Each row is a point. The points of each table are mixes of a few directions, plus a little noise. How many directions does each table use, and how many do they share? Where both have some left over, give the other angles between the two spaces (their principal angles), to ten degrees, smallest first.

First (5 x 3)
7 -25 79

-7 21 -71

7 -26 81

-7 29 -92

-1 -1 4
Second (4 x 3)
30 20 -11

-80 -37 -22

28 -15 87

21 32 -54
Directions: first 1, second 2, shared 1

First (9 x 6)
-33 -37 9 -3 37 20

-31 -36 9 -1 36 20

-37 -42 11 -3 44 22

11 14 -4 0 -13 -7

25 28 -7 2 -27 -15

47 53 -13 3 -53 -29

-34 -38 10 -2 38 21

-53 -61 15 -3 61 32

106 121 -31 7 -121 -66
Second (7 x 6)
-52 -73 38 29 -20 -9

68 56 -29 -87 44 6

-6 31 78 43 -32 30

-39 -29 -43 39 12 -2

-29 -31 0 6 26 13

-11 -3 31 8 3 17

69 50 -74 -39 -33 -54
Directions: first 1, second 4, shared 1

First (8 x 11)
29 -45 4 30 21 -20 -103 62 -3 -35 -4

-3 5 -1 -3 -2 2 12 -7 1 4 0

-20 31 -3 -21 -15 14 72 -44 2 25 3

-30 46 -4 -31 -22 21 106 -64 4 37 4

-6 10 -1 -7 -5 5 23 -14 1 8 1

-21 32 -3 -21 -16 14 75 -45 3 26 3

18 -28 2 19 13 -12 -64 39 -2 -22 -2

34 -52 5 35 25 -23 -121 73 -4 -42 -4
Second (9 x 11)
-5 -112 32 -35 31 42 9 -4 2 17 -15

53 48 37 -40 15 2 27 19 -70 -51 -4

18 44 44 -20 -27 1 4 42 9 -8 19

-22 11 24 -30 29 63 -18 3 73 -62 -24

-28 -12 -14 35 22 44 -14 -35 -8 -37 -15

-6 12 -58 -8 -1 -66 -25 -39 59 46 35

-9 4 -55 61 -19 -34 24 12 -58 27 -54

-2 36 -15 19 -29 -31 -1 16 10 21 6

0 -31 6 17 -20 -21 -8 -15 -18 48 50
Directions: first 1, second 6, shared 0; angles 80

First (10 x 18)
-16 15 -20 -6 -15 13 -73 1 -24 -15 -48 38 -118 -31 -50 8 20 -29

50 -31 -53 -33 48 64 23 1 9 50 19 9 61 -30 32 16 49 61

5 -8 33 16 3 -30 72 0 24 4 46 -43 110 41 45 -12 -34 15

-4 -2 33 17 -4 -32 51 1 17 -5 33 -33 73 35 29 -12 -32 4

15 -7 -38 -20 15 41 -30 0 -10 16 -18 27 -37 -33 -13 12 37 14

-5 -2 34 17 -6 -33 52 1 16 -6 33 -33 75 37 29 -12 -33 2

-32 20 37 23 -32 -44 -14 -2 -6 -34 -12 -7 -38 21 -22 -11 -33 -40

-28 17 26 17 -26 -33 -16 0 -7 -26 -13 -2 -38 13 -20 -8 -24 -34

-12 13 -27 -10 -10 20 -77 0 -24 -11 -50 41 -120 -36 -50 10 26 -25

26 -16 -27 -15 24 32 13 1 6 24 10 4 34 -14 19 8 24 31
Second (9 x 18)
-7 21 36 -41 6 27 34 -16 -13 33 1 11 22 3 36 48 6 39

28 19 -6 -31 -82 12 -55 -58 87 -121 13 4 7 -67 7 -58 -33 28

47 38 -16 41 57 38 54 -30 -8 53 45 -29 -1 25 -4 41 19 -39

-11 7 17 -39 -24 19 5 -4 -20 -12 2 28 2 -1 30 -6 -12 48

-29 -32 25 12 2 -23 -12 38 -11 -17 -25 22 -25 -46 -39 16 -43 -3

12 -37 17 25 1 -18 -7 23 18 38 11 0 17 14 1 12 44 -74

-8 -8 -15 33 34 -17 6 21 -18 16 -12 -13 -18 4 -34 8 -9 -19

-20 31 -70 -34 -1 -36 -27 -27 19 9 -45 -67 41 83 31 -55 63 42

-11 -38 14 32 7 -2 4 52 -55 1 10 45 -45 -15 -28 -6 -34 -21
Directions: first 2, second 6, shared 0; angles 50, 80
